Each wall is flat, endless, passes through zero and stands at right angles to its row. A trip goes straight from one point to another. List the walls that it crosses, first one first.
In the rows, zero is written as 128.

Walls:
(1): [107 179 166]
(2): [178  88 115]
(3): [ 98 118 129]
(4): [185 140  98]
(5): [139 173 130]
(6): [111 139 141]
(7): [ 80 133 118]
(8): [ 82 108  89]
Trips:
[100 153 158] to [149 155 141] -> 3, 7, 4
[86 72 99] to [174 132 143] -> 7, 4, 3, 8, 5
[105 136 119] to [155 164 153] -> 8, 3, 4, 7
[142 104 177] to [152 106 156] -> 6, 1, 4
[140 117  99] to [193 135  77] -> 5, 8
[134 103 140] to [179 123 172] -> 3, 4, 5, 1
[178 107 119] to [133 122 129] -> none

Walls:
(1): [141 109 128  91 104  96 135 139]
(2): [ 96 137 113 111 118 173 125 128]
(3): [ 99  95  84 116 104 126 112 134]
(4): [151 202  71  98 163 144 139 142]
(5): [147 115 113  99  70 130 182 106]
(6): [162  73 101 151  99 139 133  50]
Trips:
[166 162 116 100  95 154 167  95] to [136  94 183  80 122 136 125 136] -> 4, 6, 2
[126 119 151 144  92 144 104 124] to [117 168 198 200 126 169 117 138] -> 5, 3, 6
[100 127 163 142 125 141 153 140] to [149 126  69 117  48 148 132  84] -> 5, 6, 3, 1, 4
[127  71 138 110  90 104 129  64] to [178 127  89  93 106 120 126 154] -> 4
[115 140 138 113  73 138 163 160] to [114  86  92 107 103 157 156  96] -> 6
[ 98 124 149 151 117  95  88  42] to [150  88 128 152  85 118 174 108] -> 5, 1
[154 137 147 143 147 157 143 177] to [161 105 182 180 136 131 167 121] -> 4, 6, 5

Walls:
(1): [127 114  61 167  92 131 184 129  92 164 146 145]
(2): [137 105 138 157 160 133  91 151 150  94 139 175]
(3): [132 156 140 167 100 102 104 148  96 114 142 155]
(4): [114 136 129 164 157  98 106 124  66 154 130 131]
(5): [ 92 176 167  74 107 127 149 148 120 125 158 106]
(6): [138 160 147 141 118  94 114 167 107 131 135 115]
(7): [123 106  73 140  98 149 100  93 131 126  79 121]
(8): [123 102 135 128 140 116 138 143  60 128 165 115]
(9): [104 193 116 124 111 122 172  31  95 109 117  49]
Trips:
[ 81 131 140 163 126  62  92 153 131 100 163  64] to [ 84 171 101 118 147 174 171 174 208 197 106  86] -> 2, 8, 3, 4, 1, 6
[123 128  98  92 156 143 120 168 109 104 132 118] to [166 161 166 148 112 144  64  87 155 117 123  98] -> 7, 8, 9, 3, 5
[146  91 141  90 123 165  87 152 104 115  73 110] to [151 134 143  86 139 148 141 142 136 134 134 163] -> 8, 5, 7

Walls:
(1): [ 66 128  92 173 125 134 139 104 132 151 124 157 162 128 183  91 131 122
 101 135]
(2): [113 163 128 154 152 124 132 180 124 105 162  79 138 156 152  74 138  94
 117 130]
(3): [156 121 142 123 102 131 156  77 121 156 140 146  79 141  45 131 124 134
 115 164]
(4): [132 127 136 156 154  81 151 167 111 105 102 120 134 162 128 110 132 151
 102 139]
(5): [176  82  63  92 143 136  97 126  88 135 182 143 152 152 125 151 133 126
 144  88]
(6): [129  60 111 119 165 119  68 149 196 112  80 166 151 112 135  97 132 116
  67 179]
(7): [112 153 152 157 112 173 178 161 182  83 220 139 125 114 138 106 167 131
 169 132]
Trips:
[115 123 115  90 158 172  86 131 123 120 110 138 184 157  73 111 124 173
 164 137] to [133 100 198 113 101 121 144  80 140 156 166 179  89 154 164  82  94 133
  73 136] -> 3, 1, 5, 7
[150 115 153 197 125  92  98  95 143  88 190 146 155 129 188  68  93 117
 116 143] to [115 112 142 116 131 143  92 113 118 102 113 121 140 135 115 155 183  82
 159 119] -> 5, 4, 1, 2, 7
[142 151  61 149 167 165 169  79  99 177  96  73 130 136 185 147 107 133
  95  86] to [ 81 180 136 163 128 141  79 159 137 184 102  95  93 140 213 129  65 144
 134 117] -> 5
[140 155  98 120  72  99  75  79  80 152  94 128  85 105  98 168 134 160
 177 110] to [157 166 127 154 123 123 211 126 110 109  75  97 132 146 104 114 106 159
 120 165] -> 5, 4, 2
[114  96 106  71 120  94 119 177  92 128 117 135  73 136  89 120 116 144
 123 114] to [109 141 111 112 114  83 153 105 117 143 110  73 115  93 125 183  88 156
  60 165] -> 5, 6

Walls:
(1): [125 115 164 127  85 138  92 107 126 136  96 113 160  89 134  93  92 146
 105 103 140 159 161 158 163 124 138 182 151  95 150 106]
(2): [174 130 178 112 138 152 120 135 144  91  89 161 119  98 175  88  68 173
 158 136 113 111 121 147 106 144 144 118 162  66 168 201]
(3): [123  84 153 142 129  77  89 148 139 105 132 143 119 164 188  85 119 141
  86 100 160 135 127 135 123  89  99 131 118  93 144 126]
(4): [145 172 146 190 144 152 115 171 119  96 152 146  89 146 125 146 142 138
 189 157 177 138 172 151  98 112 132 152 150 127  84  98]
(5): [166 144 123 146 121 144 114 124 146 145 114 121 138 121 127 105 137 101
 112 175 215 134 144 162 136 139 161 113  75 141  77 152]
(6): [ 78 157 130 203  55 112 183 141 182 154 178 126 190 147 136 131 195  94
 169 126  68 103 117 152 100 135 135 101 154 146 133 145]
(7): [ 91  83 150 113 103  89 118 152 148 174  99  83 148 145 134  88 198  58
 131 156 137 112 143  86 126 140 123  58 150 147  43 150]
(8): [131 175 110 106 117  86  75 100 132 126 153 116  92 168 148 134 112 133
 105 183 143 127 109 118 155 100 132 160 138 118 183 139]
(9): [ 89  99 121 147  54 158  69 164  58 139 150  71 166 123 151 127 121  91
 123  93  94 142 168 165 206 121  79 181 196 122 195 103]
(10): [212 147 114 110 133 137 102 154  88 168 203 169 112 165 117 112 130 130
 138 169 122 150 131 158 134 110 118  66 110 159  86 110]
(11): [163 113 151 130 115 166 110 172  87 156  99 136  89 110 135 150 146 150
 123 209 139 113 116  56 129 107 144  87 133 119 120 134]
Trips:
[208 104  94 126 164 139 112 183 170 121 134 150  91  84 169 147 139 154
 170  92 112 113 162 133 106 131  93 128 119 171 122 151] to [175 132  97 145 207 116 139  89 167 137 170 112 161 135 131 167 110 228
  89 111  90  98 139 128 104 124 132 157 106 125  91  80] -> 11, 3, 2
[120 103 183 124  93  95  77 101  85 106 167 113 136 121 127 167 144 145
 125 120 143 146 140 132  88 108 149 162 115 133 129 146] to [ 94 117  90 167 151 120 123 146 154 142 158 177 124 105 136 122 145 101
 108 134 134 137  83 186 203 190 184 133 153 114 155  94] -> 6, 5, 4, 3
[132 100 139  83 103 126 179 100  59 138  96 127 119 108 120  72  83  83
 154  99 133 117 126 110 134 117 144 177  97 182 123 140] to [121 120 140 113 132 114  54 117 126  92  90 131 103 161 154 120 105  82
 143 164 134  85  90 114 138 115 173 116 174 122 125 159] -> 2, 11, 8, 3, 1, 9
[140 129 140 164  81 111 187 130 166  92 153  69 167 116 149 110 146 170
 130 144 103 114 146 163 151 118  82 159  81 103  95 121] to [184 107 174 176  71 160 100 144 103 119 131 127 143 181 178 111 109  66
 121 125 116 149 103 105  79 138 152 117 155 155 100 181] -> 7, 2, 10, 11, 1

Walls:
(1): [124 168 191  89 115 156 128 127  49 163 126 158 114 153 150  96 103  49
 169 142 121 132 115 130 189 152 148 110 173 131  97 122  70 117 173 103
  87 108 153 159 143 132 121  99 102  68  62 148]
(2): [108 153 140 125 152 122 132 129 146 119 103 124 139 109 163  87 138  79
 181 165 130 150 137  94 118 129 128 114 127  78 103 138 123 122 157 136
  90 163 109  92 162 157 124 127 126 112 141 136]
(3): [125 103 186 156 133 135 134 131 160 144 114 120 108 111 102 158 147 126
 168 170 140 122  72 117 107 159 119  95  78 131 144 101 164 194 100 173
  76  73 161 154 143 121 125  81 116  93 125  91]
(4): [100 141  71 134  88 121 143 162  96 126 132 105 134 128 111 118 132 110
 101 135 122 124 122 129 167 156 127 122 140  87 104 192 139  65 134 133
 132 114 146 160 147 133 161 109 125 154  87 131]
(5): [117 149 121 124  94 129 120 142 147  62 110 151  90  85 151 133 114 144
 158 130 126 120 155  78 173  95 159 143 126 112 150 153 139 134 151 139
 150 105 121 170 116 113 118 134 183  77 120  93]
(6): [ 76 163 121 150 126  89 154 129 149  85 163 136 148  41 113 131 183 125
 189 116 153 101  82 140 198 185 113 126 108 105  90 120  95 144 134  67
 170 145 149 115 104 156  57  92 107 128 124  81]
(7): [109 107 141 117 148 151 120 153  52 159 121 123 164  89 110 171 148 107
 149 142 173 142 102 181 126  74 115 208  88 167 124 167 180 134  86 135
 112  55 160  68 124  84 126 130 163  87  94 165]
(8): [144 130 139 117  94 131 150 110 157 167 177 156 106  75 138  94  92  87
 112 123 126 136 149 184  91 132  96  84 164  79  33 142 136 117 101 147
 117 121 112 151 188 107 175 153 196 105 121 134]
(9): [148 174 124  59  70 145  99 142 121 141 170 149 102 142  86 114 106  82
 135  56 153  91 163 131 132 161 133 162 129  85 174 108  97 131 165 144
  58 186  79 122 105  95 192 111 129 208 191 132]
(10): [135 138 123 129 106 122 183 116 116 107 111 106 124 129 141  89 113 122
 126 114 129  93 131 123 128 129 139  95 100  94 112 114  59 126 142 122
 126 108 134  95 133 146  72 149 121 123 103  94]
(11): [ 20 108 127  62 132 112  37 109 108 108 147 108  97 168 111 157 105 157
 163  92  86 153 149 153  82 124  91 178  89 114 107 141 121  98 151 156
 140 142 141 145 173 105 131 140 150 120 161  93]
Trips:
[158  87 103 163  96 104 128 113 159 176 141 189 125  76 151  99 111 103
 129 146  82  88 153 158 184 155 161 147 164 137 127 176 168 117 188 120
 101 242 163 193 124 108 161 149 124 183 129 134] to [174 168 106  92  94 117 134 101 108 184 117 122 102 142 132  96 222  94
  82 194 121 119  91 150 117 137 125 180 151 122  87 132 144 144 148 107
 172 156 170 107 154 110 123 139 160 121  95 115] -> 5, 7, 9, 10
[174 111  33 154 154 144 127 135  72  92 158  93 153 150  90  98 133 126
 149  93 147 166 103 107  88  86 121 147 154 105 204 138 138 146 145 134
 167 102 133 112  85 131 115 139 155  74 141 125] to [121 121 142 110 108 184 108 150 122 157 110 130  90 135 144  50 133 130
 132  91  72  96 165 149 141 145  98 141 135 118 165  80 114 194  94 120
 116 190  91 136  85 177  89 126 104 142 153  63] -> 9, 7, 6, 11, 5, 1, 2
[159 122 164  98 111 161 146 136 134 179  89 164 159 188 152 131 132 104
 143 197  89 166 108 122 174  94 133 197 128 121 148 126  60  88 112  78
  80 149 142 165 158 151 148  93  89 142 110 158] to [ 60 180 139  89 162  88 115 136 113 100  58  91 121 161 115 165 129 140
 119 169 149 153 192 112 192 144  98 109 107 197 117 155 132 142 181 149
 128 164 125 190 126 152 132 144 177 172 191 115] -> 7, 11, 5, 1
